Each row of a before or after table is a point. One or more steps were done to the points. Then noise was added and the rows were shuffled. The steps act on how far a point lies along the listed directions, d1 being the first. What was done? A step turns or swaps two directions, mirrors them in a line or flattens them onto one, adds a multiple of one to another, or multiplies one. Angles are multiples of 10 degrees, from the lower direction toward the higher: turns from -170 to 170, lines from 10 to 170 but not 90. Use the fewest steps. Two steps may share a direction if one is a turn and the other turns, adds or multiplies; they go together, in the order done. Otherwise the lowest direction goes first.

Directions:
(1): [-34  17]
(2): [17 34]
Before (12 x 2)
[[ -6  30]
 [ 41  10]
 [ -9  38]
 [-16 -21]
 [  3  -9]
 [ 26   3]
 [ -3  10]
 [ 34 -46]
 [ 44   1]
 [  7   6]
 [  0  32]
 [ -2   4]]
After (12 x 2)
[[-16   9]
 [  6  -3]
 [ -6   1]
 [  9  -6]
 [ 60 -30]
 [ 44 -26]
 [-21  11]
 [ 38 -17]
 [ -4   4]
 [-29  14]
 [ -4   3]
 [ 25 -11]]
Steps: multiply d1 by 1.3; multiply d2 by 0

Directions:
(1): [ 32 -19 -35  18]
(2): [ 2 26 12 46]
Before (13 x 4)
[[  5   1  -5 -26]
 [ -4  -1 -10  -6]
 [ -7   3  21   3]
 [-23   6  38 -14]
 [ -2  13   6   5]
 [  6  -1 -16   0]
 [  0  10  -7  32]
 [ -6  39  25  48]
 [ 12 -20 -11 -29]
 [-20   9  15   1]
 [-14  10   0   3]
 [  4  10   1   8]
 [  8   1 -10  13]]
After (13 x 4)
[[ -6   5   3 -14]
 [-16   6  -1  -5]
 [-23 -12  13 -61]
 [-21   6  14  -5]
 [  1   0  -1 -14]
 [ 22   9  -5  30]
 [  5  -8 -12  -9]
 [  6   0 -16   2]
 [ -9 -17 -13 -25]
 [-20  14  40   4]
 [ -2   6  -9   6]
 [ -9  -2  20  -6]
 [ 11  20   0  14]]
Steps: mirror d1 and d2 in the line at 170 degrees

Directions:
(1): [-20 -37  17 -19 -29 -39  23 -24]
(2): [ 41  10  14  23 -57   6   4   5]
(3): [-25  18  47  -1  -7  17 -38 -30]
Before (12 x 8)
[[-21 -18 -45  -1  49  -7  24  26]
 [-40 -15   2 -14  35  -5 -24 -12]
 [  4  14 -33   3  37   4 -14  10]
 [-23 -51 -39 -21  34 -60  40   2]
 [ 38   8 -32   8  -9  10  18  24]
 [-20 -29 -10  -6  15 -31  41   7]
 [ 39  23  -9  18   1  21   3  39]
 [  5  11   2   2  -1   2 -19 -13]
 [  3  18   4  14 -24  12 -13   0]
 [ 17  -6  -7   8 -30  -6  28  12]
 [-34 -21   2 -12  37  -1  12   4]
 [ 31  31 -10  17 -19  17  -2   8]]
After (12 x 8)
[[-25  10  -9  -2  17   7 -14  -3]
 [  3   5 -34  -8  32   8   7  16]
 [-23 -13 -14 -12  20  -9  21   4]
 [  8 -20   7  11 -29 -24  39   6]
 [ 21  -2  19  20 -49   2 -15  -2]
 [ 32  23 -19  19  -8   9 -13  11]
 [ 21  -7  21  18 -39   8  18   9]
 [ 35 -31  -4  13 -57 -45  37   2]
 [  2  10  -3   1   6   1 -17 -13]
 [ 35  -1 -14  32 -37   5  23  28]
 [  3  17 -18   1  47  18  -4  32]
 [-13  22 -24  -6  42  10  -7   2]]
Steps: multiply d2 by -1; multiply d3 by 0.7

Directions:
(1): [ -6 -14  43 -14  33   7  19  11 -46]
(2): [ -1  13  60  13 -31  -9  12   3  31]
(3): [  2  50  -5 -15  32  28  21  20  25]
(4): [-10  41  -9 -16 -44   1  12  -7 -42]
(5): [ 40  19  -4  42  17 -25  26 -23 -14]
Before (12 x 9)
[[  4  23 -38  -3 -17  -3   3  -7  26]
 [ -5  31   8   8 -35  -3  12 -14 -20]
 [-23  23 -28 -28 -37  23 -10  10  18]
 [ 12   2 -60 -15  31  10  -9   2 -39]
 [-35  -3 -11 -22 -42  -6 -31 -13 -26]
 [ -4  12 -20  -4  -2   1   6   1  18]
 [  6 -20  -3  -9  25   8  -9  -3   6]
 [-10 -13 -40  -2  13  -4 -24  -2  -8]
 [ -8  10 -19 -15 -51  -1   5  -7 -15]
 [-18 -26 -40 -29  30  13 -19   1 -27]
 [  5 -19  -2  -6  33 -13  -7   7 -35]
 [ 10  30 -20  12  -8  -1   2  -6  -1]]
After (12 x 9)
[[  7  27 -28   8  -6   2  -2  -6  -3]
 [ -1  15 -12   1  -4  -2   9   1  21]
 [-21  12  25   1 -55 -21 -13 -20 -12]
 [-11  36   5  -7 -48  11   5   5  31]
 [ 12  11  16  34  -7 -25   1 -12  13]
 [ 43  37  23  39   1 -23  29 -12  -8]
 [ 16  -7  28  14  22 -26   7   2 -23]
 [-17  17 -24 -11 -22  10  -3  -9 -33]
 [ -5  14 -11  -9 -53  -4  10  -8 -11]
 [ 18  12  52  31  -4 -25  24 -16  11]
 [ 15 -10  21   7  16   0   2  -8  15]
 [  6  26 -31   2 -19  -7   5  -7  29]]
Steps: mirror d2 and d5 in the line at 120 degrees

Directions:
(1): [  6  16  58 -26 -13 -20   2 -15  24  14  -7   2]
(2): [-13 -24   3  -7  40  -4 -18 -48 -10   0 -16 -23]
(3): [ 10   6  -7  -4  19 -60 -15  19 -14   3  31 -10]
(4): [ 49 -10   0   0  16  16   4  -2  38 -24  22 -22]
Before (8 x 12)
[[ -1   7   0   5 -21  23  22  18  14   0 -13  -2]
 [-15  -9 -27   2  11  13 -14 -17 -31   5 -22   5]
 [ -7  -5  -6  16   2 -20  -9   4 -20   6   3  -2]
 [ -7  -7  15  -6  -1   9   2 -21  13  14 -17 -10]
 [ 24   3 -26  10 -13  -1   7  52  11 -13  32  13]
 [ 18   4 -18  18 -49   4  13  42 -11  -7  10  18]
 [  1   7  -9   0  11 -38 -11  25 -33  -2  14  -3]
 [ 17 -10  18  -2  23 -12  -7 -17  16 -12  -4 -20]]
After (8 x 12)
[[ 27   4   5   0 -31  38  19  31  38 -14  12  19]
 [ 32 -17 -16  11  30 -12  -7   2  12 -25  12 -25]
 [-16  -3 -12  21 -15   2  -1   8 -21   7  -6  11]
 [ 14   7  26  -3 -59  14  17  11   9   4 -11  20]
 [-29  -8 -14  -1   3  18 -12 -24 -33  12 -34  11]
 [ -4 -11   6  -4  16 -19 -10 -14   3  14  -4 -17]
 [  2   7  32 -11 -10  -2  15  -1  20   4 -15 -14]
 [ -9   8 -26  15 -16  13   6  38 -32  -6  -2  17]]
Steps: turn d2 and d3 by 40 degrees; turn d1 and d3 by 70 degrees; multiply d4 by 1.6

Directions:
(1): [ 34  -1  18  21 -25 -20  43   9 -50  20  21   3 -37  26]
(2): [ 31  37  -9  23  -4  -3  -6  50 -24 -14 -42 -30  33 -16]
(3): [-25  39 -30 -24  -9  10  12  39  26  38  31 -35 -20  11]
Before (12 x 14)
[[  6  -1  -1   5  -4   3  10   9  -4 -10  -7  -4  19 -11]
 [-23  15 -13 -20  -3   3   6   5  34  23  30  -8 -11   2]
 [ -5  43 -28 -12  -5  11  -3  36  24   7 -17 -29  19 -15]
 [ 10 -13   2   3  -7  -4  32   2 -24  24  32   3 -51  29]
 [-16 -36   8   1   7   2 -13 -34   5  -8   5  27   0  -6]
 [ -5  14  -8 -15   9   6 -18   2  27   0  -4  -7   7  -4]
 [ -6  17 -16  -4  -9  -3  15  36   5  18   9 -27 -11   5]
 [-10  -5 -15 -17   8   2 -11   7  25  19  10  -1   6  -8]
 [-37   4 -12 -30  12   6  -9  -1  51  24  22  -5 -16  -3]
 [-14  -9  11 -17   7  -5   3 -12  -1  12  11  15 -15  -7]
 [ -5 -46  22   6  21  -1 -24 -52  -2 -27 -22  45  26 -17]
 [  2 -29  15 -10   4   4  -2 -40  -3 -13   4  20 -12  -2]]
After (12 x 14)
[[ 17 -22  25  17  14 -12 -17 -17  -4 -25 -34  20  18 -18]
 [ -3  50 -26   0  -2   5  -3  58   1  19 -15 -37  22 -12]
 [  6  22 -14  16  -5   0  -9  34 -11  -1 -21 -22  19 -14]
 [ 20  25  -8   1  -5   4  -1  26 -13  -6 -20 -26  10 -12]
 [-16 -29  10 -19   0   4   3 -48  24   2  14  32 -12   0]
 [-10  -5  -3  -8  -4   7  15   3  10   4  16  -3   4  -3]
 [ 16 -22  20  15   6  -9  -7 -27  -7 -23 -15  25  16 -12]
 [  6  -4   7  -6   9   1 -13 -15  13  -6  -4   9   0   1]
 [  9   5  12  -1   7  -8  -5  14 -21  -3 -21   0   7 -19]
 [ 13 -23   2  -1   8  -5 -12  -4   3  -1 -10  13  16  -9]
 [ 28 -15   8  20   9  -4   5   4 -31 -15 -18   6  -6   3]
 [ -7 -40  13   1   5  -6   4 -28   1 -10   4  21 -11   2]]
Steps: multiply d1 by 0.4; turn d2 and d3 by 150 degrees

Directions:
(1): [ 10 -52 -21  -2  23   7   8  43  35  36  -3   3  -2  -5 -27  -3 -22  -6
 -11 -11]
(2): [-17   0  -9  30 -24  28 -26 -11  11  16  60  -5  25  14 -10  -5   6  -1
  13 -34]
Before (8 x 20)
[[ -5   8   1   7 -12   7  -8 -12   1  -3  18  -4   9   6  -3  -2   3   0
    6 -13]
 [  7  -3   2  -2   7  -2   6   4  -1  -6 -11   4  -1   0   0   0  -1   2
   -3   4]
 [ -5   8   2   8 -14  10  -6  -9  -2   1  16  -3   2   6   6   0   4   0
    9  -9]
 [  4  20   9 -11   2 -18   9  -8 -20 -15 -23   5 -13  -3  13   0   4   5
    0  15]
 [  0   3   6   4  -2   0  -2  -1  -6  -1  -2   0   3  -2   1   1   3  -1
   -1   0]
 [  1 -13  -4  -3  12  -5   5  12   6   6  -9  -1  -4  -1  -1   3 -14  -6
   -6   1]
 [  5   2  -2   0   8   1   1   2   3   3  -6  -4   0   1  -3  -1   1   1
    0   3]
 [  2   0   5  -8   8  -8   2   2  -4  -4 -10  -4  -8  -2   3   0   3   4
   -4   8]]
After (8 x 20)
[[  0   2   5   2  -1   0  -1   0  -5   1  -3   1   3   0   0   1   1  -2
   -1   1]
 [-11   7  -4  21 -22  22 -15 -11   5  11  40  -4  12  11   0  -2   6   0
   14 -23]
 [ 10  -2   5 -11  12 -10  11   6  -3 -11 -26   5  -7  -4   3   1  -3   3
   -6  12]
 [-14   5  -5  21 -23  21 -21 -16   9   5  45  -6  21  11  -8  -3   6  -2
   12 -30]
 [ 15  16  12 -30  18 -33  27   4 -24 -23 -62   9 -29 -12  17   3  -1   6
   -8  35]
 [  8  -1   7 -19  15 -17  11   6  -6  -9 -29  -3 -15  -7   6   1   1   5
   -9  18]
 [  6   4  -1  -3  10  -1   4   3   2  -1 -11  -4  -2   1  -2  -1   2   2
   -1   7]
 [  4  -9   0  -9  16 -12  12  10   1  -1 -21   0 -10  -4   3   5 -14  -5
   -8   9]]
Steps: multiply d1 by 0.7; multiply d2 by 2.5
